Each row is a point. To make a cloud, some directions were put in groups of two or more. Within a group, all points are equally far from the middle, so they leave a hole (a ring in 2 directions, a hollow ball in 3). The other directions are filled evenly. Then the cloud was stretched, turned, moved and blurred a little. Count the holes, and give their numbers of directions, smallest first.
In the rows, zero is written as 128.

Cloud:
[[173 161]
 [ 72 144]
 [ 71 139]
 [ 85  95]
 [ 76 157]
 [180 151]
 [175  99]
 [ 88 173]
 [ 75 153]
 [113  74]
 [167 167]
 [ 93 178]
 [ 74 150]]
Holes: 1 (2)

Cloud:
[[ 99 113 136]
 [136 129  77]
 [136 147 160]
 [ 87 121 133]
 [ 32  56 109]
 [120 213 117]
 [ 89 147  99]
 [ 44  55 113]
 [ 99  89 182]
 [134 142 162]
 [186 189 161]
 [ 65 190 155]
 [128 155 151]
 [138  77 141]
 [118  63 142]
 [ 48 137 138]
 [108 207  93]
 [107 133 138]
 [104  77 142]
 [112  88  97]
 [ 96 201 101]]
Holes: 0

Cloud, 31 rows:
[[111  95 131 102]
 [ 98 146 159 171]
 [147  97 204  90]
 [ 94 147 116 149]
 [ 80  79  92  30]
 [121  72 132  94]
 [ 92 144 139 141]
 [120 117 183  97]
 [181 176 121 159]
 [213 158 132 110]
 [138 152 133  96]
 [159  68  92 179]
 [156 137 181 133]
 [ 65 104 129 141]
 [158 144  47 135]
 [109  95 114  37]
 [ 98 174  95 135]
 [ 93  76 158 174]
 [143 134 111 197]
 [128  88  58  60]
 [ 86 144  84 153]
 [ 83  99  73  99]
 [ 92  62 100  99]
 [140 157  29 174]
 [ 74  67  74 124]
 [165 129 181  61]
 [119  92 112 109]
 [130 161 106  53]
 [111 191 117  36]
 [190 166 119 186]
 [ 87  89 103 110]]
Holes: 0

Cloud:
[[103  56 188 140]
 [ 81 168 120 119]
 [ 41  95 147 152]
 [ 91  57 121 170]
 [169  33 161 134]
 [140  44 138  99]
 [ 96 156 121  61]
 [155  90 187 169]
 [149  49 183 171]
 [155 114 181 169]
 [116  89 185 150]
 [145  76 138  75]
 [ 54 108 156 145]
 [100  16 151 144]
 [ 98 159 125  64]
 [167 159 122  83]
 [145  69 121 192]
 [135 126 178 143]
 [148 187 119 114]
 [144  94 119  75]
 [167 173 118  92]
 [127 155 104  75]
 [101 177 109 112]
 [148 173  97 104]
 [128 177 112  93]
 [201  84 143 101]
 [127 175 136 102]
 [ 77 125  82 120]
 [227  64 153 132]
 [ 79 122 103 159]]
Holes: 1 (3)

Cloud:
[[140 143 142  95  78 156]
 [ 86 178 146 133 142 111]
 [ 79 152 136 122 128  96]
 [122 157  88 113 162  77]
 [182  72 116 152 165 111]
 [174  93 146  63  92 172]
 [ 79  82  79 159  59 138]
 [172 126 114 150 150 112]
 [ 99  96  79  97 139 182]
 [122  54 142 119 166 109]
 [ 99  89  42  81 119 160]
 [222  75 111  57 106 182]
 [113 167 103  91 118 183]
 [162 135  41  86 165  76]
 [148  96 111 104 158 149]
 [127 136 152 114 169 153]
 [159  58  68 140 100  60]
 [ 68  78 150 183 150 121]
 [110  56  85  94 131  67]
 [ 59  97  81 136  93  64]
 [100 153  73 133  68  93]
 [105 133  95 134  57 115]
 [136 130 168 102 208 100]
 [117 107 175  96 198  91]
 [137  42 163 124 167 126]
 [ 90  93 171 165 136  98]
 [154  14 117  87 183 104]
 [176  85 123  71 141  95]
 [ 83 107  73  98 145 139]
 [169  64 159  85 165 184]
 [117 129 193  50 158  89]
 [172 143 196  99 117 161]
 [ 93 159 162 136 166 163]
 [152  83 167 118 215 107]
 [ 98 111 143  83  98 100]
 [130 124 199 103 103 136]
 [142  68 195 102 207 133]
 [ 74  83 127 189  94 106]
 [ 73  68  80 123 174  99]
 [ 85 134 165 195 198 103]
 [143 158 142  49 135 138]
 [ 90  95 191 115 164  73]
 [176  45 135 115 186  96]
 [121  97 162 146 201 152]
 [128  49 106  89 110 148]
 [106  56  32 175  67 132]]
Holes: 0
